Each row is a point. Any point is a mix of the corners, with weights that add up to 1. It lies inside the corners' shape when no weight is negative. Say inside or outside, and name the corners with a negative weight.
(in the rows, 100 means zero)

Corners:
(1): 93,164,94
(2): 116,66,108
(3): 67,78,75
(4): 113,72,76
Points:
94,152,93 -> inside
107,51,74 -> outside (1)
89,66,79 -> outside (1)
73,113,76 -> outside (2)
112,52,91 -> outside (1)
110,143,94 -> outside (3)
104,50,84 -> outside (1)
77,79,77 -> inside
78,80,77 -> inside

Corners:
(1): 134,68,94,104,90,87,84,37
(2): 111,113,109,102,109,98,158,50
(3): 81,102,82,123,99,87,87,70
(4): 105,91,34,88,48,67,100,162
(5): 127,75,144,126,111,127,115,68
(6): 139,171,107,113,72,52,127,146
(7): 55,80,69,90,11,107,52,78
(8): 125,145,67,72,81,112,97,137
(9): 86,54,112,72,88,79,78,67
Points:
123,110,118,106,117,89,131,61 -> outside (4, 7)
119,105,82,98,88,83,108,106 -> outside (7)
112,78,118,105,95,104,101,73 -> inside
136,109,111,100,95,87,118,101 -> outside (3, 7)
121,130,83,92,88,76,114,109 -> outside (5, 7)
110,97,61,90,61,112,70,114 -> outside (2, 6, 9)

Corners:
(1): 88,58,99,177,37,130,155,49,70,60,78
(2): 74,105,99,127,65,104,102,121,131,111,84
(3): 94,62,96,124,34,107,102,57,96,69,129
(4): 42,146,97,124,138,98,109,153,86,162,133
(5): 56,171,107,65,133,101,118,163,130,103,121
(6): 54,129,121,59,140,142,97,166,89,142,105
(7): 135,86,90,195,55,144,119,68,127,76,93
(8): 71,153,93,98,106,136,110,99,100,121,88
(9): 112,72,111,102,116,50,60,68,50,103,63
(10): 108,67,138,89,109,62,100,58,107,120,76
(11): 123,89,46,107,74,104,126,116,105,101,100
(12): 46,73,79,92,137,80,78,59,95,78,78
Points:
87,93,105,125,87,101,111,91,104,106,91 -> inside
56,104,108,100,110,95,105,94,84,112,94 -> outside (7, 11)
73,129,90,98,118,112,106,135,114,129,115 -> outside (1, 9)
70,112,98,125,105,104,112,110,86,121,105 -> inside
86,93,97,127,81,114,122,82,92,94,88 -> inside
86,109,100,98,106,95,95,107,109,110,98 -> outside (1)
84,99,104,100,108,90,91,98,98,112,89 -> outside (1)

Corners:
(1): 101,65,84,92,111,87,122,71,130,102,56,44,57,82,49,152,96,64
(2): 40,111,110,114,70,144,103,135,51,116,116,120,98,75,23,123,102,116
(3): 112,52,152,113,115,103,139,132,88,59,9,87,70,94,137,108,96,101
(4): 80,136,67,57,96,125,113,159,81,106,85,100,126,85,66,84,115,133
(5): 114,128,110,132,67,109,57,38,153,59,69,100,51,151,89,145,55,101
(6): 81,104,59,101,106,86,113,117,123,69,57,78,34,102,99,113,52,74
(7): 110,102,115,109,97,56,51,79,153,58,109,116,69,158,95,109,64,122
(8): 64,126,110,98,96,132,73,136,102,89,94,119,78,57,107,116,141,121
(9): 121,6,78,150,97,77,100,64,151,45,57,69,62,159,122,116,51,112
(10): 68,112,79,55,51,124,127,146,98,151,108,112,64,51,43,93,131,119
(11): 103,39,143,124,122,122,118,109,118,102,77,40,72,114,118,120,53,107
(12): 86,110,142,97,115,146,67,129,48,180,95,127,82,88,71,104,140,141
(13): 59,93,76,78,77,92,80,86,107,101,102,115,112,87,100,115,78,133
(14): 77,83,98,109,84,76,87,95,113,81,57,40,57,153,88,86,71,90
(15): 124,117,128,159,109,67,115,72,140,103,55,75,72,133,100,79,86,109
(16): 109,126,90,119,71,52,74,96,107,67,97,91,62,116,103,132,83,145
(17): 122,74,112,122,91,86,84,171,105,70,42,98,99,82,144,79,77,98
(18): 160,82,81,118,100,82,97,24,146,5,73,74,52,103,105,84,41,65
(19): 92,133,92,83,71,112,107,115,79,150,138,127,108,99,86,107,145,106
Points:
101,85,105,114,95,94,94,103,112,79,68,87,72,108,99,108,79,111 -> outside (19)
113,74,102,119,98,93,100,91,122,71,69,81,71,112,105,103,73,102 -> inside
98,94,100,111,87,85,90,105,111,82,73,79,70,115,98,103,81,108 -> inside
83,94,95,107,91,102,104,121,102,91,56,91,76,99,91,111,94,114 -> outside (7, 11, 18, 19)
84,90,102,105,80,100,84,103,103,110,96,89,67,115,79,125,82,116 -> outside (3, 4, 8, 15, 18)
99,90,98,107,94,90,97,106,112,98,70,86,75,120,99,107,83,112 -> outside (2, 8, 18)
102,90,94,113,82,82,96,101,119,72,82,91,74,123,100,102,69,112 -> outside (1, 8, 12)
101,96,102,108,94,99,96,107,113,81,73,97,75,100,99,111,87,107 -> outside (14)
84,116,105,103,83,99,85,112,98,110,83,106,70,99,85,116,104,111 -> outside (4, 9, 11, 18)
